Every row gives one point. Any point is a mix of the corners, with weights that add up to 1. It lies inside the corners' shape when no weight is negative. Is each point inside? If not, which corners have a negative weight?
In the rows, 128 means zero.

Corners:
(1): [136 176 137]
(2): [212 149 116]
(3): [124  73 108]
(4): [ 97 166 199]
Points:
[120 106 135] -> inside
[183 142 141] -> outside (1)
[136 133 128] -> inside
[165 126 111] -> outside (4)
[157 108  86] -> outside (4)
[148 180 176] -> outside (3)
[157 153 106] -> outside (4)
[ 94 146 170] -> outside (2)

Corners:
(1): [105 156 108  99]
(2): [171  93 214 147]
(3): [100 114  86  77]
(4): [164 124 147 230]
(5): [ 79 111 118 123]
Points:
[109 116 103 105] -> inside
[126 129 103 135] -> outside (2, 5)
[110 102 181 109] -> outside (3, 4)
[125 126 136 115] -> inside

Corners:
(1): [109 114  94 115 115 179  93 138]
(2): [ 95 183 134 100 150 159 102 104]
(3): [126 194  47 124 129 188  66  69]
(4): [ 95 151  72 110 174 164  51  54]
(5): [173  91 183  84  68 110 138 141]
(6): [161  85 165 120  84  66 192 165]
(7): [154 101 134  84 165 167 170 105]
(8): [104 142 133 167  80 144 102  75]
(9): [184  88 202 153 100  96 152 167]
Points:
[162 104 146  95 109 136 150 157] -> outside (4, 8)
[156 106 158 106 104 127 133 129] -> inside
[162  99 148 101 116 128 163 153] -> outside (4, 8)
[122 170  86 119 129 169  87  88] -> inside
[139 107 113 133 130 123 139 118] -> outside (2, 5)
[139 111 126 109 123 146 127 135] -> outside (8)
[120 145 102 114 137 148  96  93] -> inside

Corners:
(1): [ 92 189 125 172 177 105 129 166  76  83  97]
(2): [ 93 103 142 111  83 216 224 112  75 155 200]
(3): [107 123  74 163 132 129  87 150 116 155  76]
(4): [138 116 137  91  69  79 197 197 152 131 105]
(5): [151 163  72 173 181 117  76 181 105 148 108]
(6): [ 96  93 130 105 115 155 130 128  57 157 173]
(7): [130 123 143  45 141 110 162 204 155 108  69]
(8): [172 115 176 115  96 102 170 145 188 127  90]
(9): [135 128 156  98 134  78 184 151 162 161  82]
(10): [147 162  67 111 198  89 104 129  79  76  84]
(11): [117 146 114  89 105  83 142 162 211 131 105]
(12): [124 146 141  90  66 200 131 125  53 197 159]
Points:
[106 132 136 142  97 144 156 139 114 161 150] -> outside (7, 10)
[136 128 116 109 113 140 135 148 116 158 121] -> outside (1)
[130 136 124 109 143  97 152 163 134 118  92] -> outside (12)
[136 157 109 146 193  98 119 165 136 104  97] -> outside (3, 4, 12)
[119 134 118 111 134 123 139 152 106 147 116] -> outside (8)
[129 124 116 111 115 115 145 146 118 144 118] -> outside (1, 7)
[135 150 106 133 142 129 115 161 102 144 115] -> inside

Corners:
(1): [190 122 133 116 124 136  81  59  94 117  87 171 114  91]
(2): [180 203 107  56 120 107 159 204  41 138 170 131 114 121]
(3): [ 54 106 150 146  66 175 113 150 128 145 131 133 112 164]
(4): [153 173 128 104 156 114 121 223  83  64 135 179 143 102]
(5): [ 64 136 133  91  70 109  98 125 172 115 210 182 172 147]
(6): [ 69 124 187 187  83 154 174  90 161 163 164 126 220 153]
(7): [124 102  96 145 214 141 100 102 174 157  73 161  90 108]
(8): [220 131 138  87 181 104  88 137 135 156  83 116  95 112]
(9): [217 104 130 144 150 149 115 129 156 182 140 163 110 109]
(10): [153 142 131  70 152 107 194 175 118  88 129 178  67 112]
(11): [ 53 104 145 138  74 121 156 169 143 196 114 139 156 160]
(12): [162 163 136  48 121 156 192 152 128 118 100 179 121 146]
(13): [101  92 119 172  89 119 163 145 186 133 136 114 188 151]
(14): [177 174 147 139 123 149  89 107 156 184  65 155 100 103]
(15): [165 123 144  97 145 165  82 110 137 151 117 122 103  46]
Points:
[115 125 142 130 105 139 133 131 140 148 123 146 141 134] -> inside
[128 139 143 129 126 150 132 135 122 157 110 152 122 114] -> outside (5, 8, 13)
[135 125 138 134 125 136 124 115 136 137 118 149 140 120] -> inside
[152 130 133 111 149 144 135 148 116 136 110 157 104 117] -> outside (5, 13, 14)
[158 145 129 105 128 135 130 127 134 126 144 163 132 107] -> outside (3, 8, 11)
